Each wall is flat, endless, passes through zero and stands at right angles to its row. A trip goes straight from one point to another. Which walls does it cross, in order?
In the rows, zero is written as 100.

Walls:
(1): 83 91
(2): 113 78
(3): 88 97
(4): 133 155
Trips:
49 61 to 131 61 => 3, 1
116 130 to 89 127 => 3
123 128 to 83 120 => 3, 1
102 79 to 73 79 => none
123 122 to 174 118 => 2
126 134 to 177 117 => 2
140 55 to 160 107 => 4
45 95 to 66 104 => none
69 64 to 116 131 => 2, 4, 1, 3
79 81 to 124 64 => 3, 1
96 22 to 100 45 => none

Walls:
(1): 81 94 69 126 119 91 91 107 145 58 117
(2): 56 133 117 77 100 122 72 127 110 94 81
(3): 67 107 139 116 88 98 129 65 99 118 105
(4): 133 107 95 136 43 96 75 81 110 56 110
(5): 89 76 91 106 110 106 71 99 133 134 132
(6): 92 115 123 47 120 95 96 102 132 92 141
(7): 151 101 101 106 75 93 96 107 76 80 122
(8): 58 132 134 110 71 39 132 66 78 86 79
Trips:
112 82 109 138 137 129 66 113 132 50 56 to 115 77 113 114 72 76 91 119 121 76 87 => 7, 2, 8
119 137 150 92 79 75 97 81 83 88 124 to 135 112 134 87 82 78 98 132 158 137 110 => 2, 5, 8, 3
91 104 135 102 95 73 84 110 130 104 144 to 107 115 107 88 62 88 76 114 103 63 78 => 3, 5, 6
95 99 101 127 89 106 86 106 120 130 143 to 103 51 93 100 73 67 101 96 121 109 144 => none
60 117 117 116 133 114 102 84 85 111 66 to 101 112 97 128 130 78 95 90 104 99 97 => 1, 2, 5
123 153 151 77 106 133 87 97 67 99 105 to 82 109 112 114 90 118 76 165 124 87 82 => 8, 3, 4, 7, 1, 5, 6

Walls:
(1): 99 96 120 69 135 136 101 73 44 85 60 18 49 81 146 105 91 103 95 47 130
 116 113 66 94 80 67 52 86 135 57 73
(2): 98 113 108 160 77 106 137 135 78 72 55 105 72 98 76 71 85 158 157 112 94
 43 158 110 46 123 111 79 72 47 58 142
(3): 83 138 143 96 123 100 80 37 103 81 104 97 84 78 110 119 121 114 80 40
 115 106 136 130 130 121 70 157 100 82 113 87
(4): 95 66 88 73 77 19 66 118 97 83 62 135 72 126 160 88 97 142 77 78 129 52
 85 80 84 66 138 52 98 80 99 87
(5): 73 94 123 118 27 88 58 134 114 63 156 114 113 152 101 156 123 88 161 95
 149 82 105 105 44 117 75 96 142 64 89 72
(6): 115 148 111 58 132 109 134 31 58 169 142 116 90 87 86 61 46 136 55 92 75
 132 64 57 61 52 108 60 69 122 109 122
(7): 91 102 79 158 100 117 144 102 124 118 135 165 99 182 124 76 90 144 87 39
 53 68 96 127 125 145 75 44 131 87 102 130
Trips:
86 89 115 124 74 65 41 53 104 88 70 115 130 41 125 81 105 113 124 83 85
 77 97 119 67 66 87 119 74 69 82 99 to 45 70 36 61 95 107 86 78 83 89 123 68 98 107 110 75 128 94 92 82 113 143
 97 105 78 112 127 91 99 138 147 103 => 1, 2, 6, 5, 3
5 111 60 44 122 74 79 143 102 179 98 111 152 111 121 76 90 117 121 76
 110 57 77 94 149 93 90 121 91 80 102 115 to 60 83 84 139 65 80 108 86 82 129 173 151 90 136 81 82 71 106 125 130 100
 78 110 86 88 91 62 85 120 88 66 113 => 5, 2

Walls:
(1): 94 117 102 108 97 118 80 119 107 148 138 77 106 46 118 117 64 151 68 122
 80 123 74 131 58 74 43 112 90 150 105 90 71 127 100 102 121 34 117 98
 101 86 80 106 58 99 59 70
(2): 119 113 121 94 114 115 131 127 154 144 93 115 123 122 67 119 122 32 63
 78 160 110 158 50 82 85 126 110 79 99 54 119 99 85 109 102 129 100 78
 143 120 141 72 42 117 108 119 77
(3): 109 145 88 144 99 105 83 98 75 105 101 111 117 84 45 96 124 91 106 27 34
 117 122 130 98 76 58 75 128 135 78 108 106 133 112 109 53 114 94 140
 124 93 110 77 145 69 119 117
(4): 104 95 98 117 73 127 91 50 147 65 72 71 106 79 93 113 45 87 104 62 76 89
 98 141 97 103 39 82 114 112 96 84 87 142 55 80 103 117 105 77 73 80 107
 85 109 71 110 91
(5): 100 123 126 40 104 65 98 110 85 87 131 69 50 63 102 47 100 82 75 125 110
 103 68 123 85 91 57 99 94 134 103 102 59 87 130 87 122 137 106 95 102
 97 109 91 64 83 105 128
(6): 84 57 123 82 68 96 120 46 82 100 112 123 103 110 101 102 119 80 77 89 84
 139 103 135 113 99 84 67 146 117 90 64 38 101 62 114 120 109 74 94 128
 114 64 77 124 39 142 122
(7): 181 82 107 101 106 171 80 111 75 77 73 134 87 129 82 82 134 107 94 81
 107 76 117 112 146 72 76 81 135 151 63 87 134 98 125 113 86 71 105 56
 69 80 110 86 96 103 76 55
Trips:
109 91 187 124 90 85 25 108 49 72 96 132 70 87 55 138 127 52 90 84 95 59
 114 128 60 65 95 113 120 142 100 87 125 56 101 73 115 115 89 103 114
 101 32 133 133 90 157 133 to 138 96 28 95 143 148 77 81 121 68 99 126 86 141 124 113 97 82 81 101 66
 121 98 142 90 149 168 82 112 100 80 142 112 82 127 116 124 100 107 101
 93 114 64 53 127 83 108 88 => 5
125 135 88 131 99 76 68 101 47 84 101 113 113 115 75 94 71 73 128 78 116
 40 73 112 112 141 38 79 79 105 83 39 72 98 72 131 154 67 122 128 134
 160 42 125 142 158 94 128 to 88 70 117 161 116 136 106 48 120 96 74 72 33 83 72 102 89 98 52 117 69
 118 86 76 71 131 95 95 114 77 116 83 138 104 80 75 98 86 88 83 97 114
 98 114 94 136 111 186 => 1, 3
159 104 122 80 95 86 60 77 73 115 57 83 87 122 93 93 104 109 133 76 122
 62 82 116 66 128 98 125 86 101 98 90 89 99 121 88 119 142 66 62 121 135
 86 124 68 121 60 104 to 103 136 160 87 155 94 114 131 116 65 106 109 73 33 79 65 72 107 123 96
 107 148 126 78 82 123 63 75 120 77 118 127 107 106 74 65 65 59 103 24
 96 121 84 73 89 81 93 137 => 4, 1, 7, 3
129 131 93 147 124 80 105 77 120 138 90 101 78 119 120 48 92 171 93 124
 87 92 108 87 82 111 101 124 48 124 95 70 97 43 44 99 126 86 102 88 57
 113 111 102 114 120 80 82 to 35 98 104 99 77 72 95 78 129 97 63 127 129 54 86 95 114 77 94 93 99 87
 136 83 87 91 132 90 126 88 97 102 132 71 159 103 117 172 59 155 116 33
 103 105 93 56 82 72 => 7, 2, 1, 3, 6
102 43 120 96 76 170 91 120 94 117 68 120 132 143 74 104 111 87 95 76
 128 74 99 104 71 131 147 64 109 116 144 75 115 125 75 134 74 77 71 73
 76 140 104 97 101 73 108 117 to 144 138 86 80 63 62 63 71 70 88 132 98 102 52 81 111 86 115 98 109 102
 56 137 45 168 116 129 156 121 96 89 117 59 109 110 67 124 142 101 100
 106 112 56 90 73 84 79 95 => 4, 5, 7, 6
